Each point is reached from the start by the listed moves, each made once or not at all, plus a little noise. Say if it took an odd or an even number of moves. Then give how often each move was made.

Moves:
(1): [  8   6 -30]
(2): [ 47 -46  14]
(3): [ -7 -48  -4]
Start: [ 9  8 -2]
Points:
[ 64 -34 -21] -> even (1, 1, 0)
[ 54 -77 -23] -> odd (1, 1, 1)
[ -2 -39  -8] -> odd (0, 0, 1)

Moves:
(1): [ 26  28 -36 -12  17  30  66]
(2): [-22 -57  17   9  17   7 -15]
(3): [ 38  -5 -15 -49  50  37  31]
(4): [-11  -7 -11  31 -14 -38 -37]
(5): [-45  30   5  -7  10 -15 -43]
(6): [  4   9  -7 -32  26 -19  31]
Start: [ 17   3 -11  -2   2  10 -19]
Points:
[-13 -31 -10 -58  73  38 -51] -> odd (0, 1, 1, 0, 1, 0)
[-23 -40 -12 -16  69  -1 -81] -> even (0, 1, 1, 1, 1, 0)
[ 17  38 -22 -94  90   9  -2] -> odd (0, 0, 1, 0, 1, 1)

Moves:
(1): [  6  12 -11  20  10 -10   9  -4  -7]
(2): [ 10 -14 -19 -18  20 -12  12  14 -27]
(3): [-10  20   8  -9   5   7   4   2  32]
(4): [ 23   2 -25 -11  -9   8  21   0  40]
(5): [ 17  -3  22 -20   6  -5 -14  -2  -3]
(6): [  5   1  12 -18  -2  -7  19 -15  -4]
(7): [  5  -6   7 -25   5 -20 -16 -11  21]
(8): [ 11 -20   9  -5  28  -8  18   5  16]
(9): [  1  -5  44 -31 -13 -26  -7  22  -3]
Start: [ -7   5   4   0  -6  -6   8 -10  -7]
Points:
[ 32 -15  43 -95  54 -51  31 -15  28] -> even (0, 1, 1, 0, 1, 1, 1, 1, 0)
[ 38   6 -37 -26  12 -27  67 -13  -6] -> even (1, 1, 0, 1, 0, 1, 0, 0, 0)
[-11  22  68 -58 -17 -33  23  -2  16] -> odd (0, 0, 1, 0, 0, 1, 0, 0, 1)

Moves:
(1): [  6  17  12  36 -32   0  -4   0   9 -18 -17 -12]
(2): [  0  -4  -9 -12   8  10  17 -10 -15 -16  14 -10]
(3): [-12   6  -5  16 -31  28   5 -12  -1  -5 -15   4]
(4): [  3 -17  -6   2  -9  10  -9   8   5   5   3   4]
(5): [ 19  29  -5 -18 -26  -4  15  27 -25  10 -17  17]
(6): [ -7  10   4 -12   7  -3   3   6   8 -15   6   4]
(7): [ -2  -4  24  -2  10 -20   5   3 -20 -17 -11  22]
(8): [-29 -15   0  -6  16   6 -16   7  -7   4   2 -13]
(9): [ -2  -9  12  -7 -10  13  -2   9  14   4  18 -20]
(10): [ -2  -7   4  21   1  23 -21  12  -9   3  39  19]
(11): [-17  24 -16  13  -9 -27   2 -11  -2  -5  12  11]
(12): [ 15  -3   6   8 -14   9 -19 -20   5  -8   1   1]
Start: [ 16  13   2  20 -11   3   4  16 -18  13   1  24]
Points:
[  5   5  18  48 -43  25 -41  16   1 -20  -6   9] -> odd (1, 0, 0, 1, 0, 1, 0, 1, 0, 0, 0, 1)
[-26  44  14  15 -62  -2  14  38 -58   2 -10  46] -> even (0, 0, 1, 0, 1, 0, 1, 1, 1, 0, 1, 0)
[  9  44  33  43 -50 -13   6  -7 -19 -63  24  20] -> odd (1, 1, 0, 0, 0, 1, 1, 0, 1, 0, 1, 1)
[ 30  80  15  40 -95  -9   0  27  -9 -20   3  25] -> even (1, 0, 0, 0, 1, 1, 0, 0, 1, 0, 1, 1)
[ 16  31  14  77 -73  71 -16  -8 -22 -46  28  30] -> even (1, 1, 1, 0, 0, 1, 0, 0, 0, 1, 0, 1)
[ -1  31  31  67 -48  42   9  15 -46 -55  17  51] -> even (1, 1, 1, 0, 0, 1, 1, 0, 0, 1, 0, 0)
[ 12  27  29  46 -59  -4  -2   1 -15 -58  26  24] -> even (1, 1, 0, 1, 0, 1, 1, 0, 1, 0, 1, 1)
